Rows are points. The last column is the point's height on a tilted bowl or saddle (a function of degree 2), plus a little noise. Count its main directions that bend up, bend down and stay straight.

Points (11 x 3):
[[-0.21 -0.05  0.57]
 [ 1.36 -2.16  1.35]
 [-1.25  0.55  1.12]
 [ 2.16  1.95  1.42]
 [-0.93 -1.27  1.00]
 [ 3.64 -1.42  2.38]
 [-1.78  1.44  1.91]
 [-3.21 -0.96  2.71]
 [-2.19  1.10  2.08]
 [-0.41  1.22  0.98]
 [-1.15  2.23  2.04]]
Directions: 2 up, 0 down, 0 straight

Points (18 x 4):
[[ 1.61  3.34  0.70  1.63]
 [-2.40  0.24 -3.05 -3.36]
 [ 0.80  0.87 -4.18 -0.50]
 [ 0.55 -0.03 -0.27 -0.29]
 [ 1.05 -0.30  1.91 -0.87]
 [-0.08 -0.13 -0.18 -0.51]
 [-1.01 -0.29 -1.45 -1.30]
 [ 0.48  0.52  1.58 -0.24]
 [ 2.45  3.68  2.47  0.06]
 [-2.53  0.58  1.50 -1.79]
 [ 0.04 -1.15 -1.76 -1.69]
 [ 1.89  1.62 -1.47  1.41]
 [-1.94 -2.45 -0.54 -3.52]
 [ 0.22  0.56  2.37 -0.68]
 [ 0.94 -1.63  0.60 -1.56]
 [ 1.42 -0.21  0.55 -0.27]
 [ 2.03 -2.14  3.57 -3.55]
 [ 0.97  2.15  1.80  0.38]]
Directions: 0 up, 2 down, 1 straight

Points (15 x 4):
[[ 0.08  2.76 -1.57 -0.59]
 [-1.38  1.92 -4.03  1.18]
 [-1.40  3.33  0.24  0.13]
 [-0.03  0.10  0.91 -1.35]
 [-0.87  0.94 -0.26 -1.54]
 [ 0.26 -0.49  0.60 -1.36]
 [-0.57  0.77  0.60 -1.52]
 [ 0.07  1.29 -1.18 -2.03]
 [ 3.10  2.22  0.75 -0.69]
 [-1.40  1.66  0.41 -1.33]
 [ 1.40 -4.05 -0.07  2.02]
 [-1.32 -2.02 -0.47  0.75]
 [-1.33 -1.69 -0.32  0.29]
 [ 1.06  0.61 -3.21 -4.18]
 [ 0.40  4.34  0.78  2.38]]
Directions: 2 up, 1 down, 0 straight

Points (25 x 5):
[[ 0.81  0.34  2.06  0.34 -0.06]
 [-2.00 -0.20  0.59 -2.08  0.84]
 [-1.03 -0.54  1.91 -1.87  0.95]
 [-2.75 -1.01  2.12  0.49  1.88]
 [ 2.07 -3.11  1.40 -2.46  2.60]
 [-0.01  1.26  3.41  2.01 -0.03]
 [ 0.90  0.92  3.29  1.79 -0.82]
 [ 0.28  1.11  2.61 -1.62  1.52]
 [-0.84  0.41 -1.13 -2.31  1.39]
 [ 1.81 -1.05  2.57 -2.21  1.20]
 [ 1.65 -3.81 -0.58  2.04  4.39]
 [-1.93  0.62 -0.33  1.09  0.26]
 [ 2.42  0.06  1.25 -0.48  0.30]
 [ 1.69  0.68 -2.10  2.32 -1.59]
 [-0.14  1.01 -3.32  1.29 -0.27]
 [ 0.53 -1.20  0.75 -2.14  1.21]
 [-3.85  1.17  0.93 -0.86  2.27]
 [-0.24 -3.18 -1.22  0.85  2.93]
 [ 2.19  1.28  1.66 -2.73  2.37]
 [-0.83 -1.16 -0.19 -0.13  0.73]
 [ 1.25  1.36  3.67  0.99 -0.43]
 [-0.94 -1.29 -0.28 -0.57  0.81]
 [ 1.56  2.68 -1.98 -0.28  0.99]
 [ 1.92 -1.66 -1.38 -1.12  2.73]
 [-1.93  1.34  0.13 -2.03  1.73]]
Directions: 2 up, 1 down, 1 straight

Points (21 x 5):
[[ 0.24 -3.18 -1.58  0.11  1.07]
 [-1.76 -0.73  1.84  1.02 -0.56]
 [-1.85 -2.06 -0.24 -0.84  0.14]
 [-4.17  0.10 -0.04  0.43 -0.44]
 [-0.07 -0.88  2.19 -0.54  0.28]
 [-1.71 -1.86  1.12 -1.80  0.96]
 [-0.78  0.17 -2.04  1.02 -0.98]
 [-3.11  2.01  1.10 -2.07  3.37]
 [ 1.66  1.93 -1.65  0.15  0.53]
 [-1.71 -0.60 -1.79 -0.02 -0.32]
 [ 2.53  0.50 -1.39 -1.68  1.94]
 [ 1.38 -1.87 -2.56 -2.59  4.67]
 [-1.63  2.90 -1.29  1.76 -1.67]
 [-1.39  0.09 -1.25 -2.27  2.38]
 [ 0.04 -2.98  1.17 -1.94  1.05]
 [-0.73  3.99 -0.22 -0.99  0.32]
 [-1.55 -0.06 -1.02 -1.00  0.68]
 [ 2.06 -1.65 -0.71 -3.27  2.97]
 [ 0.12  1.57 -0.14 -2.91  1.33]
 [-3.59 -2.47 -0.29 -0.45 -0.47]
 [-0.05  1.65 -1.31 -0.86  0.41]]
Directions: 2 up, 1 down, 1 straight

Points (41 x 7):
[[-0.98  1.28  1.28 -1.02  0.78  0.46  0.03]
 [-1.64  0.72 -0.29 -1.77 -1.66 -2.30  0.61]
 [-1.98 -0.62 -2.50 -0.44  1.16 -0.62  0.99]
 [-0.27 -3.65 -0.54  1.42  2.01  2.62  2.04]
 [ 3.13  2.24 -2.66  2.52 -2.15  4.71 -8.36]
 [ 4.99 -1.34  1.30  1.46 -0.10 -2.03  0.11]
 [-0.53 -0.46  1.66  1.45 -0.65  0.32  0.75]
 [ 0.30  2.56 -2.17 -1.89 -1.48 -1.70  1.22]
 [ 0.25  1.48 -0.58  2.33 -1.59 -1.87  1.16]
 [-3.70 -0.09  2.44 -0.79 -1.23  0.68 -0.51]
 [ 0.25 -1.25  2.42  0.97 -2.05  0.89  1.27]
 [ 2.33  1.01  1.03  1.98 -1.16  1.09 -1.11]
 [ 1.72  0.46 -2.91  1.92 -2.63 -2.54  1.07]
 [ 1.42  1.34  0.31  1.61  0.67  1.58 -1.76]
 [ 2.19 -2.81  1.82  2.47  0.02 -0.04  1.73]
 [ 3.22  2.10 -2.89  0.00  1.14 -1.75 -0.07]
 [-1.55 -0.15 -0.87 -2.05 -2.66  1.38 -2.53]
 [ 1.08 -1.78  0.75  1.00  0.73 -1.77  0.87]
 [ 0.33  1.56  1.33 -2.82 -0.27  0.67 -0.48]
 [-3.66  1.65 -0.48  1.97 -0.95  1.33 -2.54]
 [-0.43  1.80  1.39 -1.24  0.89 -0.85  0.45]
 [-1.70 -1.76  0.22  0.83  0.07  0.25  0.88]
 [-3.00 -0.33  0.01  0.24 -0.20 -0.42  0.24]
 [-1.26 -1.95  1.84 -1.05 -1.95 -0.60  0.61]
 [-2.21  0.04  4.49 -0.02  2.49  1.42  0.51]
 [ 1.59  0.21  1.06  1.30 -1.93  3.08 -2.00]
 [-0.62  0.00  0.23 -1.20 -3.15 -2.30  0.43]
 [ 0.00 -0.81  0.28 -0.55  0.63 -0.40  0.33]
 [ 1.25  0.68 -0.69  3.63 -0.12 -1.45  0.15]
 [ 1.46  0.49 -0.33 -5.75 -2.21 -1.37 -2.76]
 [ 0.14  2.58  3.14  1.58 -0.34 -0.99  1.20]
 [ 0.32  0.72  0.13 -1.96  2.15  2.45 -0.45]
 [ 0.80 -1.78  0.07 -2.00 -0.39 -1.52 -0.31]
 [ 0.51  0.06 -1.07  0.02  1.00 -1.65  0.49]
 [-1.43  1.61  1.60 -1.26  0.70 -2.65  1.38]
 [-1.33 -1.29 -0.57 -0.03  3.12 -2.88 -0.29]
 [ 4.71 -0.45 -0.03  0.95  0.12 -3.30  0.18]
 [-0.39 -3.51 -1.51  1.01 -2.34 -1.40  0.28]
 [-0.45 -1.07 -0.88  1.02  0.48 -0.32  0.45]
 [-2.62  0.20 -2.15 -0.77 -1.16 -0.71 -0.04]
 [-0.23 -0.44 -0.96 -1.42 -0.18 -1.66  0.47]]
Directions: 2 up, 3 down, 1 straight
